Each row is a point. Each copy is the shape, with its points in the same order, turned, moved and blurred by noise. Some copies are also mirrored. Which?

Shape (6 x 3):
[[-52 -22 -37]
 [ 20  44 -42]
 [ -7 -35 -22]
 [  5  14  86]
 [ -1  -3 -24]
 [ 27 -24  49]]
Copy 1:
[[-54  47 -36]
 [ 15 -47 -39]
 [-39   9  -1]
 [ 72  33  41]
 [-27   4 -14]
 [ 22  20  58]]
Copy 1 is: only turned
Copy 2 (6 x 3):
[[-12  87   4]
 [ 21  27 -63]
 [-35  51   0]
 [ 40 -33  49]
 [ -3  42 -15]
 [-13 -24  27]]
Copy 2 is: only turned
Copy 3 (6 x 3):
[[-13 -70   6]
 [ 44  -3 -29]
 [-41 -34 -14]
 [-37  53  78]
 [ -7 -20  -5]
 [-66  31  33]]
Copy 3 is: mirrored
Copy 4:
[[  6 -67   3]
 [-59 -32 -60]
 [-12 -29  18]
 [ 39  54 -35]
 [-20 -34 -16]
 [  3  40   5]]
Copy 4 is: mirrored

Shape, 8 rows:
[[ 54 -49  43 -15]
 [ 29  54  17  -5]
 [ 18  41   4  -9]
 [-15  39 -37   8]
 [-20 -33  73  73]
 [ 14  -9  82  11]
 [ 25  -3  28 -33]
 [-66 -12  -6   0]]
Copy 1:
[[ 50   1  59  41]
 [  3  22 -28  20]
 [  6   3 -27  13]
 [  6 -30 -45 -28]
 [-37   9  90 -40]
 [-24  18  63  28]
 [ 19 -16  14  47]
 [-21 -76   6 -23]]
Copy 1 is: mirrored
Copy 2, 8 rows:
[[-36 -59  46 -45]
 [-44  32 -17 -35]
 [-27  32   6 -29]
 [  1  45  -2  18]
 [-58 -92 -43  16]
 [-52 -57 -26 -55]
 [ -8 -24  15 -58]
 [ 35 -20 -18  15]]
Copy 2 is: only turned

Shape, 10 rows:
[[ 33  51  34 -23]
 [ -2 -51  -1   8]
 [-42 -19  -2  13]
 [-45 -51 -42  29]
 [-26 -19 -39 -21]
 [ 25 -15  83 -58]
 [ 67  50  18 -18]
 [ 37  57  15 -39]
 [-20 -22  49  -2]
 [ 31  21  35 -18]]
Copy 1:
[[ -5  55 -15 -15]
 [ 11 -32  40  52]
 [ 21 -38  40   5]
 [  5 -86  41  25]
 [  2 -56 -11  17]
 [ 61  65 -17  46]
 [-32  63 -21   2]
 [-14  45 -37 -19]
 [ 46   4  42  26]
 [  6  42  -2   9]]
Copy 1 is: only turned
Copy 2, 10 rows:
[[  55   -5  -27  -34]
 [ -38   24  -15   30]
 [ -42    2   13   -3]
 [ -69   41   38   24]
 [ -33   53   17  -17]
 [   9   -3 -100  -23]
 [  77   14  -23  -19]
 [  69   15  -12  -42]
 [ -29  -18  -38    3]
 [  36    4  -36  -19]]
Copy 2 is: only turned
Copy 3, 10 rows:
[[-47 -63 -42  34]
 [  0  20  28  22]
 [ 25 -17  25  -4]
 [ 37  28  47 -26]
 [-30  -4  35 -27]
 [-49 -45  14 103]
 [-61 -38 -73  25]
 [-58 -57 -49  22]
 [  7 -20  21  56]
 [-33 -44 -25  43]]
Copy 3 is: only turned
Copy 4:
[[ -9  67  16 -29]
 [ 26 -17 -34  27]
 [-15 -27 -42  -5]
 [ 14 -74 -38   3]
 [-13 -43   5   7]
 [-21  86 -18  53]
 [ 22  73  26 -32]
 [-11  63  37 -28]
 [-17  18 -54  15]
 [  0  57  -2  -4]]
Copy 4 is: only turned

Shape (12 x 6):
[[   4   11  -13   17   17   32]
 [  63  -58  -78   25   26   -4]
 [  14   -2   32   -9  -11   42]
 [ -12   20   17  -15  -17   28]
 [  11  -22   -3  -22  -13  -17]
 [ -10  -37   14   25   24  -28]
 [ -19   22  -25  -14   22   36]
 [ -23   29   30   50   12    5]
 [  -5  -20   13  114  -21    9]
 [  15   27   -4    3   25   38]
 [  -4   31  -25   38    3  -19]
 [  15   16    8  -14   -8 -121]]
Copy 1, 12 rows:
[[-42   6  22   1  10  -5]
 [-29  64  14  13  69  73]
 [-38   5 -28  17  -5 -32]
 [-36  18  -2   1 -28 -36]
 [ -3  53 -18   2 -12   4]
 [ 32  23   6 -17  27  -3]
 [-51   8  23 -22 -23   4]
 [  4 -16  45   3   4 -51]
 [  4  28  49  15  83 -70]
 [-47  -9  18  14 -10   0]
 [ -5  31  63  11  -1  -8]
 [ 88  68  28  30 -49  22]]
Copy 1 is: only turned
Copy 2 (12 x 6):
[[ 39  14  13   8  53   9]
 [ 58 -51 -80  10  30  12]
 [ 44  38  32  12  10  42]
 [ 10  40  38  10  24  29]
 [  6  -3  -2   4 -14  17]
 [ 37 -43  32   2  -1  -8]
 [ 16  33  11  29  54  -9]
 [ 35  -3  72 -25  50   3]
 [ 59 -72  60 -23  66  57]
 [ 46  40  12   0  49   4]
 [  5 -15  16 -32  59   1]
 [-37 -30   5 -78 -40 -26]]
Copy 2 is: mirrored
